Each point is reached from the start by the listed moves, each made 0, 1 or 2 times, or once backwards (-1), plus a little noise. Is the number of moves made odd or even? Then give how often each move was made.

Moves:
(1): [ 23 -19  15  15]
(2): [ 6 32  5 13]
Start: [-2 -5 21  1]
Points:
[ 1 28 27 19] -> odd (0, 1)
[-16  48   9  -1] -> even (-1, 1)
[ 36 -77  47  18] -> odd (2, -1)
[-18  80  16  21] -> odd (-1, 2)

Moves:
(1): [ 14 -13  11  -8  -1  10  -1   8  -2  21]
(2): [13 12  6  4  8  0  4  9 -8 -4]
(3): [-16  -1  17   3  -2  11  13   4  -1   0]
(4): [-2 -3 -1 24  3  6 -3  1  9  7]
(5): [  0  -6 -13  -6  24  20  -4   7  -9  -7]
(6): [  8   4 -12  -6 -18  10   7   1   6   1]
(7): [ 7 -6  0  1  8 -4 24 -5  9 -4]
(8): [ -6  -5   0  -3  -1   0  -2  17  -2 -14]
(9): [ 1 16 27 -5 13  7 -5 -1 25  1]
Start: [ -7   4  -1  10  -8   1   3  -1 -10  -9]
Points:
[-17  63  41  58 -22   9 -23 -28  69  12] -> odd (-1, 0, 0, 2, -1, 1, -1, -1, 2)
[ 32 -47  13  43  31   4  20  19  16  23] -> odd (2, 0, -1, 2, 0, -1, 2, 1, 0)
[-16  37  93  -9  -4  59   3  44  24   1] -> odd (1, 1, 2, 0, 0, 1, -1, 1, 2)
[ -3  -6 111  22  13  19  20 -21  66  63] -> odd (2, -1, 1, 1, -1, -1, 1, -1, 2)
[  3  26 121  -4  63  69 -11  49  -5  24] -> odd (2, 2, 2, 0, 1, -1, -1, 0, 2)
[ 1  4 45 23 82 64 -3 14 -9 15] -> odd (1, 1, 1, 1, 2, -1, 0, -1, 1)
[-15 -35 -36   0  -1  27  68  37 -25 -54] -> even (0, 0, 1, 0, 1, 1, 2, 2, -1)

Moves:
(1): [ 15  -5 -12   7 -14  -4   5   6  -2  10  -6   7  10  -4   2  -6  -2  13
  11   7  13]
(2): [  3   9  -7  -6   3   4  11   9  -8   5   1   4  -8   0   1  -5  10  -1
 -10   0  -7]
(3): [ 4  2  6 -1 -2 -9 12  2  0 -7 -2  4  1  4 -3  3  3 -2  9  0 -1]
(4): [ 5  3  7  9 -3 -2 -7 -5 -1  4 -5  4 -7 11 -9  3 -7 -2  7 -3 -9]
(5): [ -6  -2   4   6   8  -2   3  11   9  23   5 -13  -1  -2   8  -1 -10  -8
  19  -7  16]
(6): [ -1  -4  14  -1  12  12 -12  -5  -1   1  -3   8   5   9   0  -6   6   7
   8   0   0]
(7): [-12  -3  -9  -6   4   6   5 -20  -6   4  -6   3  13 -10   5  -3 -15   2
   1  -6  -4]
(8): [ 13 -13  -5  -5   6  13   8  14   9   4   8  -6  -3  -1   0  -2  -5  10
   5  -7 -13]
(9): [-11  -4  -3  -8   0  -9   5   4  21   9  -1  13   1  17   6   0   3 -11
   1  -6   1]
(10): [ -1   0  13  -9 -16   0  -1  -3  -3   3   6   2  -5 -10   4   7  -2   4
   0  -7   8]
(11): [12  8  2  5  2  4 -3 -4 -3 -8 10  5  5  2  7  4 -2 -5 -3 -1  1]
(12): [  2 -10  -1   1   3  -4  -7   6 -12   3   7   6   0  -1  -4  -1   4  -4
   2   2  -1]
(13): [ -4   4   1   9   1  -7   0  -1   6   2  -1   1  10   2  -5   2   5  10
  -3 -17  -4]
(14): [  4   0  -9  -3  -1   5   5 -15   3   6  11  -7  -2   1 -17   2   0   0
   1   1   8]
(15): [ 6 -4  6 -5  0 -7 -4 -3 -1  3 -5 -7  3  4 10  3  8 -3 -4 -2 -4]
(16): [ -2  -6  -3   1   7  -4   6  -4  -3   7 -14   0   7   1  -2  26  -4   7
 -17   9   6]
(17): [ -8 -11   0  14  -8  -6  10  -8   8   5  -8  11 -13 -11   8  15  14  -7
  -3  -1   0]
(18): [ -2  -1 -11  12   6 -16   2   2   4   0  17   7 -15  14  13  -3  -6  11
   6  -3   4]
(19): [ -2  11 -15  -1  -3   2 -11   0  -3  -7   0   7  -1  -5  11  16   3   1
  18   0  -3]
(20): [-10   0   7   1 -14   9   5   0   2   3   5  -6   5   2   6   6  -1  -3
   4   8 -11]
Start: [  9 -19   2   3  -3  12  -9   3   9  13   8  -2   4   4   5  -1  -1  -4
   3  -7 -10]
Points:
[-12 -39 -29 -21  43 -15  37  23  29 121  12 -27   0  17  20 -20 -61  17
 -12 -73   1] -> even (0, 2, -1, 1, 2, -1, 2, 1, 1, 1, -1, 0, 1, 0, 1, 1, -1, 1, -1, -1)
[ 34   8  12  33 -53  44 -41  -3 -56  30  89  24  11  -3   8 -25 -48  30
  41 -29 -36] -> even (1, 1, -1, 2, 0, 0, 1, 0, -1, 2, 2, 2, 1, 0, -1, -1, -1, 1, 0, 2)
[  24 -111   17   -8   -4  -25   -1   87   68   99  -19  -27   34   23
   16    9    7  -12   -9  -31  -15] -> even (1, -1, -1, 0, 1, -1, -1, 2, 2, 0, -1, 2, 1, -1, 2, 1, 0, -1, -1, 0)
[-45 -39  25 -12  -8  16  20 -24  62  26  15  30  12   6  81  49  -8  32
  35 -94 -70] -> odd (-1, 0, 1, 0, 0, 1, 2, 2, 1, 2, 0, -1, 2, -1, 1, 0, 1, 1, 1, 1)
[-24 -80  10   8  66  10  23 -17  73  38  84  38  -1  59  -8 -38   2 -40
  62 -45   3] -> odd (-1, -1, 2, -1, 1, 2, 1, 1, 2, -1, 1, 2, 0, 2, -1, -1, 1, 1, -1, 0)
[-19  -2 -96  -9  10  -1  13   0   3  58  59  61 -24  16  40  20 -33 -47
  55 -20 -11] -> even (0, 2, 0, 1, 1, -1, 2, 0, 2, 0, 1, 2, -1, 1, -1, 0, 0, 1, 2, 0)
[  8 -36  64   2  38 -11  18  53  83  92  -1  25 -31  81  34  69  51 -14
  54 -87 -51] -> even (-1, 2, 2, 2, 2, 2, -1, 2, 2, 1, 0, 0, 2, 0, 2, 1, 1, 0, 1, 0)
[ 13 -62  25  83  42  -5   9  35  54  12  44  14 -48  17  45  55  -3  34
  30 -40 -18] -> even (-1, -1, 1, 0, 1, 1, -1, 2, -1, 0, 1, 0, 1, -1, -1, 1, 2, 2, 0, 0)
[-54 -55 -50  12 -33 -20  63 -18  57  48  14  78 -15  11  12  75  34  21
   0 -47 -44] -> even (0, 1, 1, 0, -1, 0, 1, 1, 2, 1, -1, 1, 2, 1, -1, 1, 2, 1, 1, 1)
